Each row of a before or after table is a point. One or more steps were done to the points. Then noise was added and the rows were shuffled. The steps act on columns, c1 being the first. Write out the steps. A step turns or swaps two columns, mirrors them in a line or flattens them onto one, adds a multiple of one to another, or multiplies or shifts one. Angles are multiples of 10 degrees, from the lower column toward the higher: turns from -170 to 170, lines from 10 to 170 but not 90. Use the fewest steps. Two steps may share a column if one is a turn and the other turns, adds or multiplies; they go together, in the order done. Otherwise the lowest column goes first.
In the rows, 128 means zero.

Before (12 x 3):
[[179 103 119]
 [ 99 119 120]
 [149 171 159]
 [180  67 122]
 [113 136 120]
 [119 165 160]
 [110 147 196]
 [ 78 132 135]
 [ 85 111 103]
 [163 168 157]
 [103  79 117]
 [181 133 180]]
After, 12 rows:
[[145 145 199]
 [102  78 120]
 [120 157 120]
 [170  93 159]
 [131  75 178]
 [132 175 134]
 [ 78 154 116]
 [135 145 121]
 [111 169 103]
 [172 109 158]
 [ 67  74 121]
 [165 138 160]]
Steps: turn c1 and c2 by -90 degrees

Before, 8 rows:
[[100  78  74 160 168 141 140 144]
 [181 175  87  80 108 135 113 164]
 [ 87  99  97 160 119 126 131 177]
 [ 98  73 117 148  94 160 172 134]
 [134 111 124 154  85 207 127 158]
 [164 143 103 160  71 151 127 117]
 [167 190 148  96  86 149  97 116]
 [156 174 103 124 159 119 150 178]]
After (8 x 8):
[[155 175 105 140 159 129 146 180]
 [137 110 126  46  86 125 127 157]
 [ 85  99  95 120 120 161 132 177]
 [100  77  73 102 167 153 139 143]
 [162 145 103  96  73 152 130 117]
 [170 189 148 117  87  91  99 114]
 [181 175  87 138 108  80 113 164]
 [ 97  72 119  92  94 136 173 136]]
Steps: turn c4 and c6 by 110 degrees

Before:
[[173  74 176 199 128 136  75  94 177 173  75 145 173 117]
 [137 153 145 163 108 153 125  89  78 177 109 115 104 115]
 [159  78 158 143 103 131  50 141 164 144 112 159 157 187]
 [109  73 128 161 102  92  92 115 156 153  78 133 155 158]
 [117  93 113 151 166 161 136 116  77 191 143 113  84 107]
 [ 67 108 121 119 144 145 124 125 114  82 176 134 137 111]
 [ 52 129 137 114 142 153 150 187 136 118 149 142  93  95]
 [ 75 109  84 107 117 190 118 131 108 120 130 137  87  80]
 [162  63 183 153  81  99  76  86 160 205 116 156 154 116]
 [118 114 107  75 149 137 149 144 119  93 127 114  98 104]]
After:
[[155 150 180  63  80 168  76  84 160 207 115 137 162 109]
 [ 94 140 139 137 142 131 152 188 136 120 150 140  53  94]
 [158 149 156  81 104 167  50 142 162 142 111 113 160 170]
 [156 137 127  62 102 133  90 114 156 152  77 118 107 153]
 [ 98 180 108 152 149 107 148 146 120  93 127 135 117 109]
 [ 84 157  84 130 114 207 115 130 109 121 131 146  73  83]
 [105  86 143 125 109 180 125  89  76 176 105 128 138 121]
 [137 148 119 121 146 121 123 125 113  81 176 134  64 111]
 [ 84 133 111  87 169 103 137 118  77 190 141 136 119 114]
 [172 110 176  41 126 137  74  96 177 172  76 133 174 112]]
Steps: swap c1 and c13; turn c2 and c4 by 130 degrees; add -1.5 times c5 to c6; flatten c12 and c14 onto the line at 110 degrees

Before:
[[153 132 196  78 111 142 113 147  91 100 127 132  91 133 149 179 173 119
  148 130 104 176  96 162]
 [ 79 122 188 124 165 152 163 115 140 123 206 130 134 138 182 153 157 109
  127 135 125 125  81 164]
 [128 151 143  94 127  45 124  90 170 122  94 196 102 109 127  95  95 200
   87 148 210 149  88 149]
 [111 126 151  88 118  47 152 140 161 135 100 149 125 125 109 145  75 154
   64 164 181 132 155 179]
 [112 118 163 107 114 163  65 126  56 137 149 150 122 140 132 154 141 134
  202 126 120 176 127 174]
 [146 102 184 114  75 172  99 140  53 100 135 153  78 133 151 160 124 126
  129 148  59 160 125 140]
 [140 132 118  90 156  79 131 108 155 126 108 140  79  97  93 113 102 182
   60 179 193 136 104 180]
 [ 95 133 170 108 141 117 149 140 137 146 172  99 150 114 175 126 163  79
  132 167 134  87 114 122]]
After:
[[126 150 144  93 119  44 124  91 170 121  93 196 103 189 127  95  96 172
   87 147 211 149  90 151]
 [152 131 195  78 113 142 112 145  90  99 129 134  91 119 148 177 173 123
  147 124 105 174  97 162]
 [ 98 133 171 107 126 115 151 142 137 147 171  98 152 108 177 128 161  82
  131 170 134  86 115 121]
 [111 127 149  87 107  47 151 141 161 136 100 148 126 147 111 146  75 146
   65 157 181 133 155 181]
 [147 101 183 115  70 171 100 141  52  99 136 151  79 123 151 160 123 131
  128 128  57 160 124 140]
 [111 119 162 107 117 162  64 125  57 138 149 149 121 120 131 154 144 140
  203 121 118 177 127 174]
 [140 131 117  89 138  77 130 108 156 126 107 141  76 189  92 114 102 147
   61 185 193 136 103 181]
 [ 78 121 187 125 162 152 164 113 140 122 207 130 134 108 181 154 156 121
  128 145 126 124  82 165]]
Steps: turn c5 and c20 by 20 degrees; mirror c14 and c18 in the line at 70 degrees

Before (12 x 64):
[[ 96 108 104 145 138 164 105 103 102 135 118 109  90  99 105  66  78 120
  179 124  91 164 127 157  84 146 173 182 146 167 163 174 104 133 145  66
  140 151 146 148 168 119 129  79 141 110 173 121 110 112 123 141 171 146
  125 115  77 174 127 139 192 135 139  93]
 [169 118  93 184 170 124  61 103 133 177 105  99 116 101 107  59 119 130
  170 123 132 138 178 160 131 171 196 202 116 131 149 164  78 146 168  85
  164 129 105  63 119 128 132 111 124 107 181 126 144  80 117 134 199 132
  146 104  98 145 121 106 172  99 151 117]
 [150 128 233 107  67 106 143 108 135 121 113 170 190 169 126 174 143  92
  139 100 167  98  85 129  82 127  94 176 105 104  89 105 169 110 130 105
  134 138 117 166 135  95 116 144 128 143 101 144 208 128 131 123 130  90
  201 128 135 133 151 178 114 150 153 187]
 [152 225 117 131 135 122 169 112 105  89 180 153  92  56 163 141 129 138
   85 180 160 118 184 157 198 127 103 103 191 121  77 205 113  84  59 159
   63 217 130 109 140 130 134 121  49 102 143 129 132  98 142 123 178 115
  151  57 109 108 112 176 111 121 101 174]
 [131 114 162 100  80 104 163 123 124 107 147 158 172 201 125 150 157 131
  103 101 170 134  90 110 120 102 106 131  99  98 143 125 195  27 146 114
  115 112 124 184 132 131 125 138 116 139 119 103 181 146 102 101 149 123
  175 117 204 130 103 129 120 130 147 159]
 [125 167 190 161  65  55 147 131 105 105 176 159 187 195 125 178 189 112
  110 108 142 151 117  95  94 112  59 135 117 114 152 111 128  83 116 125
  100 117 143 162 133 111  96 157 147 127 101 134 185 169 105 117 111  54
  162 124 193 137 172 172 129 137 157 167]
 [167 138 113 150 135 150  72  97 155 167 147 143 110 111  62 100  78 119
  159 123 113 149 145 152 129 166 137 161 165 157 127 176  91 150 150 109
  122  97 107 138 147 145 146  92 156 109 156 129  91 110 126 135 156 216
  139  95  99 159 142  99 140 129 173  83]
 [132 100 104 156 118 142  79 117  98 151 133 111 130 118 110  96  89 149
  158 115  96 145 146 164  92 139 158 143 106 126 131 196 104 167 118 153
  146 111  79  78 152 138 140  69 147  77 207  91 132  95 126 129 167 143
  150 158  79 168 112 111 126 131 149 106]
 [133  99 157 128  72  79 139 124  92  53 159 139 178 188  69 174 160 137
  121 125 167 143  73 135  87 135 102 144 112 114  76 106 180  91 134  86
  109 120 144 164  85  90 112 182 119 121  90 123 217 137  98 122 116 105
  171 146 190 102 177 169  81 153 136 131]
 [161 107 107 121 141 128  75  91 105 157  98 119  94  84  77 102  55 129
  164  72 101 138 177 192 160 169 172 166 102 127 176 183  78 147 135  94
  112 129  84  85 148 153 146 104 118 118 156 119  83 107 100 135 136 156
  115 153  89 149 123 151 178 121 113  99]
 [131 178  99 107 168 119 191 148  95  91 171 143 145 103  94 110 115  92
   84 145 191 122 187 135 172  82  83 131 162 126 105 217 104 127  83 132
   87 132 123 147 144 133 147 147 105  87 116 120 162 105 129  84 141 112
  167  39 119 168  98 194 117 143  95 161]
 [103 118 174 145  92 110 124 107 117 110 184 151 183 192 100 184 132 101
  123 121 169 122  91  87 113 138  86 137 138 102 125  79 149  87 144 159
   89 146 114 175 145  89 131 171 126 106  97 113 214  79 132 130 127  87
  148 118 178 107 119 166 138 127  91 171]]
After:
[[152 226 115 128 135 121 168 112 104  84 180 154  91  56 162 141 127 138
   41 180 157 115 182 156 199 128 101 102 186 118  78 205 111  84  58 156
   61 215 130 109 138 131 132 117  50 103 140 127 132  97 142 125 176 117
  150  54 107 109 112 175 114 120 102 177]
 [171 117  95 186 169 120  60 103 133 179 103  99 116 101 106  59 120 132
  211 125 133 135 178 162 130 171 198 204 120 130 152 163  76 144 166  86
  162 131 107  62 120 127 131 111 125 108 183 130 144  80 117 135 200 130
  145 106  97 144 121 104 169  98 153 117]
 [127 165 188 164  62  54 145 128 107 108 175 155 187 195 129 177 188 111
   94 105 142 153 116  94  95 110  58 136 119 112 155 110 129  82 116 122
  100 115 143 162 132 114  93 156 147 127  98 133 185 172 105 118 111  55
  161 121 194 136 174 175 126 138 155 168]
 [161 108 107 120 141 128  76  90 104 158  99 120  93  84  77 103  56 128
  199  72 102 137 177 191 160 167 171 165 100 125 174 181  78 146 135  93
  114 130  84  83 149 153 146 104 117 119 155 117  81 108 100 136 134 161
  112 149  87 147 125 152 175 121 113 103]
 [105 117 174 144  93 109 123 110 120 108 181 151 181 190  99 184 133 101
  116 118 172 122  92  88 113 136  86 137 137 102 127  78 152  86 146 160
   89 146 112 176 143  89 131 172 127 106  95 112 216  78 135 131 125  89
  149 118 176 107 120 164 138 126  91 169]
 [132  99 104 158 118 139  77 116 100 149 132 112 131 119 110  96  89 150
  187 115  96 147 149 162  91 138 161 142 105 125 131 199 103 167 120 151
  144 111  76  79 151 137 140  68 147  75 206  89 133  93 126 126 165 143
  149 158  78 167 113 113 126 133 151 108]
 [166 137 112 151 136 153  70  99 156 167 146 141 110 116  62 102  78 121
  191 124 112 149 144 152 128 165 141 162 166 157 128 176  92 149 149 110
  121  99 106 137 147 143 149  92 157 110 155 127  92 109 124 136 156 217
  136  96 100 162 142  99 140 129 174  84]
 [134 115 162  97  79 106 163 124 125 104 146 157 173 204 127 148 157 132
   81  99 171 133  90 112 118 100 108 131  98  98 143 122 192  27 146 114
  111 111 123 183 130 132 125 140 116 137 119 100 179 147 102 101 150 122
  175 116 202 132 104 129 121 127 147 161]
 [133  99 159 125  71  79 140 123  93  51 158 139 177 188  68 176 157 139
  113 126 167 148  74 137  88 134 103 145 112 113  78 108 179  92 134  85
  110 119 147 164  84  86 113 182 120 120  89 121 216 141 102 123 117 107
  171 144 191 103 181 171  81 152 135 131]
 [131 178  95 109 169 117 188 149  93  93 171 142 143 102  98 109 116  92
   40 147 192 122 184 134 174  82  85 131 164 126 104 216 105 126  81 129
   85 132 124 148 145 134 149 147 106  87 116 122 162 107 131  83 139 111
  169  41 120 167 100 194 114 141  95 159]
 [151 128 232 110  65 106 144 107 134 121 115 169 190 170 124 174 144  93
  149 101 172  98  84 129  82 126  95 176 107 102  89 104 169 111 131 102
  135 137 120 165 133  96 115 143 130 144 100 142 207 129 133 122 131  93
  202 126 133 135 150 178 115 150 152 185]
 [ 95 109 104 146 137 164 104 104 103 134 117 110  92  98 105  67  77 121
  230 123  91 164 124 154  83 146 172 184 144 166 162 173 102 136 146  63
  142 152 145 147 169 118 132  78 142 110 172 123 109 112 122 142 171 147
  124 116  77 175 127 140 191 133 143  93]]
Steps: multiply c19 by 2

Before, 14 rows:
[[110 116 125 115 151 141 129 131  69 134 153 175 129 105 166 182 175  93
  111 133  85 139 193  92 111 158 169 109 122 126 152 172 146 165 149  76
  163 104  87 110  96 122 139 168 173  86 172 159 174 143  93  74 130 145
  115 178  94 117  83 143 120 133 144 105]
 [ 84 115 157  76 104 104 109 151 159  84  99 162 134  87  86 164 184  93
  122  84 105  79 145  92  77  77  91 156 132 122 126 152 138 147 143 125
   78 113 175 200  71 131 180 180 183  75 157 191 159 113 153 131 150 160
  118 100 126 130 148 149 191 114 105  93]
 [132 130  59 126 151 132 110 151  91 122 163 156 114 191  88 113 162  83
  105 172 115 143 135 195  77 168 173 110 163 166 152 174 135 143 167  77
   70  95 166 150 164 120 135  89 110 107 113 126 130 121 156 151 106 140
  144 194 124 133  83  87 135 128  86 133]
 [141 112 126  76 152 183 173 111 139 103 132 124  68 100 135 102 139 102
  187 107  96  71 139  95 109 127 111 119 126 141 181  75 153 178 167 141
  153 110 126 118 106 100 175 179  91  98  81 110 174 153 112 114 160 122
   95 197 116 173  97 103 174 125 116 155]
 [153 144  73  86 161 116 159 164  77  99 172 142 160 192 109 166 119 169
  181 175 135 100  99 174 173 126 104 126 137 145 169 104  95 121 100  86
  150 129 163 161 135 142 132 117 140  86 110 103  92 170 109  82 176  78
  118 127 155 165 144 145 112  68 124 153]
 [157 154  73 139 144  98 101 123 148  72 127 182  91 155 107 113 122 128
  133 113 160 137 198 195 101 156 111 101 142 129 127  83 143  74  96  88
  156 126 175 190 166 190 114 128 115 109 182 133 163 170  84 153 165 149
  156 163 147 139 102 169 162 110 176 147]
 [112 126 144 122 181 158 122  72 119 102  96 121 157 156 115 101 129 148
  148 168 137 140 182 190  86 151  67  77 141 162 145 169  67 161 111  72
  108  67 128 151 177 143 163 145 181  80 118 119 139  85 145 146 101 124
  117 113  87 110 132 116 136 154 158  85]
 [128 194 118 175 187 117 133 136 172  94  67 113 116 173 127  96 122 169
   98 141  74 169 129 160 140 157 149 110 171 129  84  75  98  90 147 108
  168 114 117 182 143 153  88  74  81  74 119 195  88 182  87 100 142 115
  107 174  90 126 102  81 192 102 165 100]
 [113 143 123 121 202 179 199 119 150  57  83 115 137 133 146 106 156 149
  175 177  63  69 135 106 131 120 168  88 114 167 134  72 113 170  81 121
   71 110 131 182  79 176 156 121  98 107 115 163 150 132 150  97 109 106
  121 170  82  93 109 101 185 151 114  85]
 [140 181 110 161 126 173  98  82  94 110 162 123  89 166 155  98 103 129
   86 118 162 143  90 142 116 133  75  76 160 105 112  96 153 152 164 131
  143  97 121 138 146 102 143 103 144 115  90 194  87 115 156  50 151  62
  146 131 168 157 146 107  97  78 185 165]
 [141 122 129 130 134 118 204 110 166 141 111 179 103  99 122 119 121  67
   96 178 103  88 119 136 148  64 126 168  86  90  83 124 101 143 136 160
  145 128  90 125 173  95 190 153 175  71 116 186  96 181 178 116 146 133
  167 131  69  80 107 112 141 159 171 147]
 [133 159 141 157 121 115 200 102  99  76  83  88  65  94 128 118 130 148
  155 127 166 145 112 128  82 140  92 113  85 103 169 170  46 158 119 142
  136 158 137 125 148 122 166  81 184  77 155 159 160 116  85 145 158 104
  144 185 160 136 158 149 167 124 152 130]
 [117 133  77 132 180 168 146 142 144 132  87  86  65 157 180 194 184  91
   90 105 162  76 170  90 101 150  81  92 180 163 163 156 141  94 170 154
  137  63 190 128  87 177 131  85 112 101 181 139 184 168 152 157 102 161
  192 106  88 101 185 167 161 175 130 173]
 [113 135 147 156 204 139 142 172 105 130 168 178 161 111 173  99 118  76
  156  75 113 164 140 112 113 123  80 123 111  86 174  87 125 112  81  89
   86 110 138 137 122 137 100 140 155  72  94 170 178 100 163 150  81 136
  122 102 133 172 106 115 131 146  99 126]]
After:
[[145 123 128 129 133 117 204 108 164 158 110 178 103 102 119 123 119  65
  100 179 103  89 122 137 143  65 132 167  91  92  83 124 100 141 140 160
  148 131  96 123 174  94 195 157 178  71 118 186 124 179 178 119 146 131
  163 128  68  83 108 111 140 161 171 151]
 [ 84 110 156  72 108 102 112 147 163  76  99 162 133  86  91 163 184  92
  122  84 106  78 149  87  77  79  91 157 136 122 125 150 135 152 142 130
   78 111 176 201  73 131 183 180 184  77 156 191 108 113 153 130 145 158
  116 102 125 131 150 153 190 111 109  94]
 [119 145 123 120 205 179 202 117 147  67  86 118 142 134 148 106 156 153
  177 177  59  68 138 109 135 125 166  90 114 163 136  75 114 167  85 121
   66 107 137 181  81 176 160 115  97 110 110 161  77 138 150  95 106 109
  120 171  84  90 111 100 186 149 116  81]
 [113 115 125 116 152 139 125 133  67  91 151 174 125 102 170 182 175  92
  109 133  82 140 192  90 108 156 170 107 121 128 156 170 143 165 153  77
  164 103  83 113  96 124 138 171 167  87 173 154 156 141  91  74 131 139
  112 179  95 116  85 144 121 132 146 107]
 [138 181 108 159 125 173  96  81  97 152 159 124  85 170 152 101 104 130
   88 114 161 144  90 143 123 132  78  76 162 102 110  97 152 158 165 130
  142  97 120 139 144 103 141 103 143 117  89 196  94 116 153  49 150  64
  143 127 169 158 145 107  98  78 187 166]
 [111 136 149 159 207 137 144 175 105  87 167 179 162 113 177  97 115  79
  156  73 118 165 139 113 115 121  78 123 113  90 173  87 124 116  82  91
   85 108 137 134 125 138 101 144 154  72  97 170 154  97 163 150  83 136
  125 102 133 171 102 114 129 146 103 129]
 [136 126  61 123 150 136 112 154  91 123 167 154 111 190  92 112 160  88
  108 171 112 140 136 193  79 167 175 110 165 164 150 174 135 147 163  75
   71  95 165 151 165 121 136  87 112 111 112 129 123 122 157 150 106 138
  147 194 125 135  81  92 132 127  85 130]
 [151 144  73  84 166 117 164 163  80 143 175 142 158 189 112 165 121 172
  185 172 135 101 101 169 172 126 107 129 135 144 167 103  98 122 100  87
  145 126 161 163 140 144 134 121 140  84 107 101  86 171 111  80 175  78
  119 130 153 164 146 143 111  66 127 151]
 [111 124 141 124 181 156 126  70 119 106  95 120 158 159 114  95 123 150
  146 164 132 142 182 188  88 151  68  76 139 160 142 169  66 158 114  74
  111  69 132 151 176 143 161 148 187  80 117 120 112  86 147 145 100 123
  116 108  84 112 130 115 139 156 156  86]
 [116 138  73 128 179 169 146 145 142  79  88  85  59 163 179 192 185  88
   85 107 158  75 172  91 105 152  84  91 182 164 164 151 147 101 169 157
  140  63 191 131  84 177 129  87 113 101 182 139 160 170 150 158 100 163
  193 107  90 102 180 165 158 177 128 172]
 [138 113 124  73 151 183 174 106 140  76 132 123  63 103 134 100 138  97
  190 108  92  71 142  94 109 122 113 121 131 140 179  71 158 180 163 141
  151 111 128 117 103  99 172 178  93  98  84 111 127 155 113 119 156 125
   97 196 120 174  96 108 174 123 117 158]
 [132 156 141 160 120 112 194  96  97  76  81  91  62  92 129 116 128 152
  158 125 166 143 113 127  77 141  91 113  83 103 169 169  45 154 117 143
  137 152 138 125 145 121 167  80 189  81 153 153 101 116  84 145 155 103
  141 185 156 134 157 145 175 122 152 126]
 [158 152  73 141 146  98  98 122 141  68 129 181  94 155 103 118 123 128
  136 114 160 138 200 196 100 155 107  98 144 130 128  82 143  77  96  89
  159 127 174 189 163 189 112 131 111 109 177 131 100 172  80 149 169 152
  160 161 146 141 105 173 164 110 176 142]
 [127 193 118 175 189 116 132 135 172 146  65 109 116 173 130  94 122 166
   97 140  74 168 129 165 139 161 156 108 175 129  84  73  96  89 146 109
  170 117 120 176 140 150  91  77  78  72 122 194  72 181  87 100 140 117
  101 173  92 135 103  80 194 101 166  96]]
Steps: turn c10 and c49 by 60 degrees
